Every row gives one point. The points of each table are mixes of a few directions, plus a little noise. Count the directions of each table, and those that both share. Where both have some left over, give the other angles between the two spaces (their principal angles), to ten degrees, smallest first.

First:
[[ -4   8]
 [  9 -12]
 [ 38 -53]
 [-12  22]
 [-25  35]]
Second:
[[ -7  10]
 [-32  47]
 [ 28 -41]
 [ 20 -29]
 [ -9  13]]
Directions: first 1, second 1, shared 1

First (7 x 3):
[[ -7  -8 -21]
 [ 15  22  32]
 [ -9 -23   6]
 [-11 -20 -12]
 [ 31  60  25]
 [ -6 -10 -11]
 [-12 -21 -20]]
Second, 7 rows:
[[ -2 -10  25]
 [  0   4 -10]
 [  0  -1   5]
 [  1  22 -52]
 [  1  15 -37]
 [  0  -5  11]
 [ -2 -25  59]]
Directions: first 2, second 1, shared 1

First (6 x 3):
[[ -3 -13  28]
 [  1   1 -14]
 [  4  20 -36]
 [ -1 -24 -21]
 [ -1 -15  16]
 [  2  30  26]]
Second (6 x 3):
[[ -2 -21   1]
 [  1  -2 -19]
 [  0   2   9]
 [ -2 -23  -6]
 [  6  60  26]
 [ -2 -17 -11]]
Directions: first 2, second 2, shared 2

First, 6 rows:
[[-16   3   1   9]
 [-19   4   1  10]
 [-45   8   2  21]
 [ -3   0  -1   1]
 [ 60  -9  -3 -30]
 [ 24  -4  -1 -11]]
Second (5 x 4):
[[ 20 -25  -4 -17]
 [ 20   0   3   3]
 [-10   0 -14 -37]
 [  1  15   1   5]
 [-31  11  13  47]]
Directions: first 1, second 3, shared 1

First, 8 rows:
[[-24   1 -19 -60  -9 -41]
 [ 10  -1   8  25   4  17]
 [ -1   0  -1  -3   0  -2]
 [ 22  -1  17  55   8  37]
 [ 11   0   9  29   4  21]
 [ -9   0  -7 -23  -3 -16]
 [-14   1 -11 -34  -5 -23]
 [  4   0   3  10   2   7]]
Second (6 x 6):
[[ -1  -3 -53 -18  36  -9]
 [  0 -23  32 -22 -31 -20]
 [ -3  11   7   8  -5   5]
 [ 14 -15  40  20 -24  10]
 [-12  26  -5   4   2   4]
 [  2   5 -21  10  20   9]]
Directions: first 1, second 3, shared 1

First, 10 rows:
[[ -9   6  -1  -2  -7   5   0  28]
 [ 46  13   2  60 -27 -51 -10 -20]
 [ 10 -14   1  10  14  -4  -3 -24]
 [ -6   7   0   3 -11   1   0  27]
 [-13   4  -1  -4  -4   9   0  32]
 [  2 -37   1  -9  44  12  -1 -53]
 [ -7 -16  -1  -6  17  11  -1  -3]
 [ -6 -16   0  -5  18  10  -1  -8]
 [ -6  19   0  -9 -20   1   5  20]
 [-12  31   0 -39 -25   8  15   4]]
Second (7 x 8):
[[ -7  -7   0   3 -10  -2  12   5]
 [-44  -5  -2 -53  16  46  10  34]
 [ 36  15   2  23   9 -22 -26 -26]
 [ 13 -11   1  39 -28 -31  16 -11]
 [  1   8   0 -12  14   9 -12   0]
 [ -7   4   0 -17  11  13  -5   6]
 [  7  -4   0  17 -11 -14   6  -6]]
Directions: first 3, second 2, shared 1; angles 70

First (10 x 9):
[[-10   3   2 -13   8   4   3 -12 -16]
 [-29 -17  -1 -28  30  -9 -13 -26   3]
 [ 18  -2  -2  23 -15  -4  -3  22  24]
 [  1  -6  -2   4   1  -5  -5   4  13]
 [ -9   2   2 -12   8   3   2 -12 -14]
 [-29 -12   0 -31  29  -5  -9 -28  -7]
 [-14   0   2 -17  12   2   1 -16 -15]
 [ 53  10  -4  60 -48   0   6  56  37]
 [  0  15   4  -7  -5  12  13  -7 -30]
 [ 19   7   0  20 -18   3   5  19   7]]
Second, 9 rows:
[[ -2  13 -15  32  13  24 -10   1 -25]
 [  5  -6   3  10  26  -2   1 -15 -15]
 [  2   5  25  20  27  -2   9  -9   6]
 [ -6 -16 -10 -36 -28 -14   0  -1   5]
 [  4 -19  -3 -18 -14   2   8  13  18]
 [ -3 -15  12  17   5  22  12   2   8]
 [ 22  29 -44 -10   9 -16 -26  19 -22]
 [  3  35  16  17  21 -17  -6  -4   0]
 [-27 -26  14 -33 -57  -1  11  -6  22]]
Directions: first 2, second 5, shared 0; angles 40, 60

First:
[[ 12   4 -12   5 -24  24  -7  27 -12  12   0]
 [ -5   8 -10   1 -13 -35  -1  30  -1 -17  28]
 [ -4   0 -31 -18  24  31  18 -33   6 -22 -11]
 [  0 -12 -12 -26   9   8   2 -42   6 -15 -16]
 [ -3  -9  37 -23  -1   3   3  -1 -26  29 -15]
 [ -8  12   7  26  -6   9   3   6   6  19  -9]
 [  0   3  13  12  33  14  13   5  -2   6   4]
 [ -6  -4 -11  -4 -24 -37 -15 -23  21 -18  -2]
 [ 15  -1  18  26   2 -17 -16  31   3   7  21]]
Second (10 x 11):
[[  1 -22  -6 -30  13 -12   8  14 -11  31  -6]
 [ -8 -31  -4  -9 -27  -6  31  32  -3  -7 -47]
 [-23  25  -8  60  -4 -15 -36 -26  36  -2  15]
 [ -6   6 -10  -6   9  25  -8  -7 -13  -8   6]
 [ 17  10  10 -16  10  12   1  -8 -12  -6  19]
 [  6  13   8  10  -3   6  -3  -8   4 -14   9]
 [ 13  15  11   5  10  -7 -10 -14   5   3  25]
 [ -9   7  -3  19 -15   9   0  -1   6 -21 -10]
 [  1 -32   1 -22 -17 -10  31  31  -7   4 -37]
 [  8   7   2 -10  23  -4 -13 -13  -5  20  27]]
Directions: first 6, second 4, shared 1; angles 40, 60, 80

First (11 x 12):
[[  5  -4  -2  -9  -5  -8  -2  -7  -1   9   3  18]
 [ 15   2   1  -4  -4   0  -1  11 -10   3  -2   2]
 [ -2  -3 -11 -10   7  -7  -3  -1   4   7  10   9]
 [ -4 -11   1  -7  -4   3 -12  17 -19  -9  15 -10]
 [ -2   1   2  10   9  -9 -11  14   2  -8   2 -14]
 [  9   2  -2   5   3 -13   3  11  -7   0   1  -8]
 [  5  -3   7  -2  -5  11 -12  21 -15 -10   2 -12]
 [-12  -2   0  -5   1   9  -5 -15  15   2  -1  14]
 [  3  12  -5   3  13   7   3   2  18   3 -10  -1]
 [ -1   1  15  17   2 -13 -20  -2  16  -7 -11   3]
 [-16   4  -6   2 -19  21  60 -50  -5  10 -10   2]]
Second (8 x 12):
[[  8   8  -3  29  10  12  11  14   5   9  -4  -9]
 [ 18   4 -17   5   6  14  22  19 -14  21   9   1]
 [ -7 -13  16 -23 -24 -27 -11 -21 -16 -15   1   7]
 [  0   2   7  18   0  -1   1   2   3  -2  -6  -6]
 [-12  -4  10 -11  -5 -10 -15 -14   7 -14  -4   2]
 [  8   1 -14 -10   5   9   9   8  -6  10   8   4]
 [-15   1  -4 -22   9   5 -16  -8  19  -8   1   5]
 [  1   1   6  14  -1  -2   1   1   1  -2  -5  -4]]
Directions: first 6, second 3, shared 2; angles 40

First (8 x 14):
[[  5  11  13  12  11  21 -25  -5   2 -16   4 -15  17 -22]
 [  7   7   6   9   7  -4  -9   1 -15  -6   6 -13  15 -11]
 [ 19   5 -21   5  -4  16   8 -23 -11  20   9  -3   1 -19]
 [  2  -2   1  -1  -8   5  -1  12  19   0  -2   2  -3  -9]
 [ 11  -4 -19   0  -6 -39  27   5 -40  20   8  -6   1   9]
 [ -5  -8 -14   2   1  21   5   3 -22  -4  -8   3 -11   5]
 [-11  -4   9  -9  -5  -8   1   7  25  -2  -4  11  -8  12]
 [-30  -2  27 -19   2 -14  -4  -1  42 -11 -11  21 -12  36]]
Second, 10 rows:
[[  1  -3  -5  -1  -3   6   3   1   1   3  -1   3  -4  -2]
 [ -2   6  11   1   7 -12  -6  -2  -2  -6   3  -5   9   4]
 [ -3   7  14   1   9 -15  -8  -3  -3  -7   3  -7  11   5]
 [ -4  10  20   2  13 -22 -11  -4  -4 -10   5  -9  16   7]
 [ 11 -27 -54  -5 -35  60  30  11  12  27 -14  26 -42 -20]
 [  7 -18 -35  -3 -23  39  20   7   8  17  -9  17 -27 -13]
 [ -1   1   3   0   2  -3  -2  -1  -1  -1   1  -1   2   1]
 [ -1   2   4   0   3  -5  -2  -1  -1  -2   1  -2   3   2]
 [ -4  11  21   2  13 -23 -12  -4  -4 -10   5 -10  16   8]
 [ -4  11  22   2  14 -24 -12  -4  -5 -11   6 -11  17   8]]
Directions: first 5, second 1, shared 1

First (8 x 18):
[[ 30 -29   0  -4   1 -17 -18 -13   4   2  -2  15 -14  12  20  44  -4 -20]
 [ -8  14  15   7  19  -3  60 -16   9  21 -24  16  -6 -34 -35 -20   2   7]
 [ -4  -3  -3   5   2   1 -11   1 -13  -3   3  -5   2   7   8   3   1   2]
 [ -5  12  -9 -10 -18  11 -20  20  10 -14  16 -14  10   9   4 -16   0   3]
 [  2 -12  12  16  27 -14  35 -28 -16  21 -24  18 -13 -17 -10  16   1  -1]
 [-23  13   1  11   8   8  10   2 -19   1  -2 -11   8  -6  -8 -22   5  15]
 [ -1   0  -2  -1  -3   1  -9   4  -1  -4   4  -3   2   5   4   0   0   0]
 [ 10   7 -15 -24 -35  11 -48  31  26 -26  29 -16  11  24  18  -6  -4  -6]]
Second:
[[  5  -4   5  -2  11  17   0   5  11  -2   2  -3  -3  -3   9   4  -5  -1]
 [ -9  -5   6  13  -9 -42 -28  -6 -15 -28  36   2 -14   7  -6 -13  -7  -7]
 [  2  -6   8   6   3   7  -7   3   6 -11  13  -3  -4  -2   9  -3  -8  -5]
 [ -7  -5   7  18 -14 -23 -18  -3 -12 -24  26   1  -8   1   0 -16  -6 -10]
 [  6   0   1   9 -12  44  29   4   7  17 -28  -1  18 -11  14  -3   4  -5]
 [ -6  10 -15 -14  -2 -36  -3  -8 -15  11  -8   6   0  10 -24   5  12  11]
 [  0 -14  21  13  12  -7 -32   6  11 -38  47  -6 -21  -1  16  -7 -21 -10]
 [  6  11 -15 -26  14  15  21   1   7  33 -36   1  10   2 -10  20  12  15]
 [  5  15 -20 -23   3  19  34  -2   1  43 -51   4  19   1 -13  16  19  14]
 [-10   9 -13   0 -18 -42  -3 -12 -25   5  -4   7   3   9 -23  -6  12   4]
 [ 10 -11  16   7  12  48   6  13  24  -6   3  -7   0 -11  28   2 -13  -8]]
Directions: first 3, second 3, shared 0; angles 60, 70, 80

First (9 x 20):
[[ -1   0   0   0  -1  -2   1  -1  -1  -1   2   0   0   0   0   0   0  -1
    0   0]
 [ -5   2   6  -6  -9 -25   6  -7 -14 -16  20   0  -9  12 -10   5   2  -8
   -1  -8]
 [ -5   8   1  10 -13   2 -17 -10  -3 -12  24  18  23 -17  10 -10 -10 -11
   -9  10]
 [ -3   2  -3   2  -4 -17  12   1   3 -15  16  -6 -11   2   8  -4  10   4
    3  -8]
 [ -3   1   3  -3  -5 -16   4  -4  -8 -11  14   0  -5   7  -5   3   2  -5
   -1  -5]
 [  4  -4  -1  -1   8  14  -3   4   4  15 -19  -2   2   0  -2   3  -2   4
    2   4]
 [ -3   3   5   0  -8  -1 -12  -8 -10  -4  10  11  12  -2  -5   1 -10 -11
   -7   6]
 [  2  -1  -1   0   3   6   0   2   3   5  -7  -1   0   0   0   0   0   2
    1   1]
 [ 14 -13 -10  -2  29  40   9  22  26  41 -60 -20 -12   1   5   3   8  26
   13   2]]
Second:
[[  6  -4  -8   3   9  10  12   9  15   9 -17 -10  -8  -5  13  -3  11  16
    7   1]
 [  9  -7   4  -8   5  10   4  -2  -6  17 -27  -2  -1   9 -14  14  -3   2
    2   6]
 [  0   1   9  -6 -18 -28   9 -18 -22 -20  20   8   1   8 -10  10   0 -10
   -6   3]
 [  5  -2   4  -5  -5  -9   8  -8 -10  -2  -3   1  -1   6  -8  10   2   0
   -1   4]
 [  2   4  -4   5 -12 -25  23  -6   2 -26  23  -4  -7  -6  18  -4  17   8
    2   0]
 [ -8   2  -9  10  17  29 -21  21  24  17  -6  -3   3 -11  13 -19  -7   2
    3  -9]
 [  3  -3   7  -8  -4  -4  -1  -8 -14   4  -7   4   2   9 -15  13  -6  -7
   -3   4]
 [ -7   0  -2   1  14  26 -24  13  10  21 -10   2   7  -3  -3  -8 -14  -6
   -1  -4]
 [-10   7  -1   6  -6 -10  -7  -1   1 -17  29   5   4  -6   9 -11  -1  -7
   -3  -5]]
Directions: first 3, second 3, shared 2; angles 50

First:
[[  1  -9   0  -2  -3 -11   8 -11  -5   6  15  11  -6   5  -2  -4  -7  -3
    9   0  13   4  -4   4]
 [ -6 -10  -5  -6   2   0  11 -20   1  -7  22  20  -5   2  -3   3  -8  -5
    4  -3  10 -13   0  14]
 [  8   7   7   7  -4 -10 -11  21  -4  13 -18 -20   4   0   1  -8   5   7
    0   3  -6  19  -3 -16]
 [ -8  -6  -2  -2   5   0   4 -26  21  -8  26  15   6  -8   4  10 -10   0
  -12  -3  -2 -28   7  23]
 [  5  24  -5  -2   2  44 -10  46 -21 -15 -60 -25  -4   4  -2   4  31  -3
   -1   3 -17  14  -1 -30]
 [  9   2   7   1  -5  -4   3 -17   5  15   4   5  -4   0  11   1   0  -3
   -4   6   3   1   0   6]
 [  3   3   7   8  -1 -17 -11   5  11  11  -2 -14  10  -6   4  -4  -4   9
   -7   2  -8   5   2  -2]
 [-10 -11  -9  -5   4  -2   5   4  -8 -14  13   9  -1   3 -13  -2  -7  -1
   10  -7   8  -4  -2   1]]
Second:
[[-14  -3 -11   4   1   6  -5  21   4   0 -11  -5   5  -6  -7   6  11   5
    0  -8   9   3  16 -16]
 [  1   1   0  -1  -1   4   1  -2  -1   1  -2   1  -2   1   2   2   3  -2
    0   1   1   0   1   0]
 [-18 -10  -9   7   5 -15 -12  28   8  -6   1 -13  16  -9 -16  -3  -4  15
    1 -12   2   1  12 -13]
 [ 10   6   4  -4  -4  13   8 -16  -5   4  -4   8 -11   5  10   3   6 -10
   -1   7   1  -1  -5   6]
 [ 17   0  18  -4   2 -28   1 -25  -3  -4  28   1   2   7   4 -16 -30  -1
    1   8 -20  -5 -28  27]
 [  6   6  -1  -3  -4  20   8  -9  -4   5 -12   8 -11   3   9   8  14  -9
   -1   4   6   1   3  -2]
 [ 17  13   3  -8  -8  34  17 -26 -10  10 -16  17 -23   9  20  12  20 -20
   -2  12   7   0  -3   5]
 [-19 -14  -4   8   8 -35 -18  29  11 -10  15 -18  24 -10 -21 -11 -19  21
    1 -13  -7   0   4  -7]]
Directions: first 4, second 2, shared 1; angles 50

First (10 x 32):
[[ -7  22  12  -6   2  -9  -9   6  11 -22 -11   5 -12  -3 -14   3   5   6
    4   7 -17  -4  -6 -19 -18 -22   1   0 -10  -8  -7 -18]
 [ -8   2 -11  17 -10  -6  -9   6  -8   0  16  -4   2  -5  11  -2  -1   5
   -8  16 -17   3  -6   0   0  -8  -8  -2  -5   9  -8  -9]
 [  2  -4  -3   4  -1   2   1   0  -1   2   1  -1   1  -1   3  -1  -2  -1
   -1  -1   3   1   2   5   3   4   1   0   1   1   1   5]
 [ -3 -12  24 -60  21  19  22 -23  -4  28 -11   4   9  25 -11   9   3 -10
   17 -30  43  -4   6 -10  10  20   1   7  12  -9  27  -2]
 [  9 -23 -24  31  -5  12  10  -1  -4  13   9  -8   9  -1  12  -2  -5  -5
   -4  -7  20   1  13  32  22  29  14   2  13   5   7  38]
 [-18  13 -15  27 -15 -11 -16  11  -7  -9  22  -3  -2  -7   9   0   2   9
  -10  27 -32   2 -10  -6  -6 -17  -6  -2  -9   8 -13 -17]
 [ 38 -17  34 -57  26  12  20 -17  12  13 -40   9   3   9 -14  -5  -5 -14
   13 -42  43  -2  10   1   3  16  -3   0   9 -10  12  15]
 [  3  -5 -22  42 -12  -1  -4  10   1  -7   9  -6   0 -10   8  -4  -3   2
   -8   9  -8   2   5  21   6   6   9  -1   1   5  -7  21]
 [ -6  11   4  -5  -6 -14 -14   6  -8  -2  11   1   0  -5   9  -5   0   6
   -9  19 -28   3 -14 -17 -11 -23 -22  -5 -12   9 -13 -30]
 [-10  14   2   6   0  -1  -2   3  10 -17  -6   2 -10  -1 -14   6   4   4
    6   3  -6  -4   0  -7  -8  -7  13   3  -3 -10   1  -2]]
Second:
[[ -7   3   6 -24   0  -6 -14 -11 -21  -9  -9  -8  -6   0   7  21  11   3
    4  13   6   4   4   4  -7  -7   4  18  -2 -11   2 -10]
 [-34   5  -6 -36  -3   9  42  -9  -1 -19   7  -8   1  28   7  24  -2 -13
   27 -11   9   0   3  -5   8  11  -5  -1   3 -20  27 -10]
 [ 14  -7  -3  44  10  15 -14   1  17  23  -5  10   0  -8 -28 -13   5   8
   -9 -13  23  -9  10  10   7  20  39   5  14   5   2  38]
 [-32  -7 -25  24 -11   7  -4  -2 -20  28  41  -7  13   9  14   4   3   5
   -8  15   0   1  -3   3  16  12   4   4   8  15   8  -3]
 [ 13  -6   8  -2   7   3  -4  -1   4  20   0   7   6  -1  -5 -14  -2   0
   -7  -8   5  -1  -3  -6   2   2  -6  -6   2  10  -2   0]
 [ 32 -10   3  -2  -4 -16 -22   0 -17  -9 -16  -7  -3 -20  20   0  -2   0
  -12  13  -5   9   2  21  -7 -10 -12   7  -6   5 -19   4]
 [-13  21  10 -12  -1  -3  26  14  29 -18   5  11  -2  11 -11 -13 -10  -5
   10  -8 -29  -4 -16 -35 -10 -17 -25 -26 -13  -2  -1 -29]
 [ 29   1   7  10   1  -9 -12   7   9 -17 -23   2  -9 -18  -3  -8  -3   1
   -6   0  -8   1   2   9 -10  -9   0  -1  -6  -1 -16  10]]
Directions: first 4, second 6, shared 4
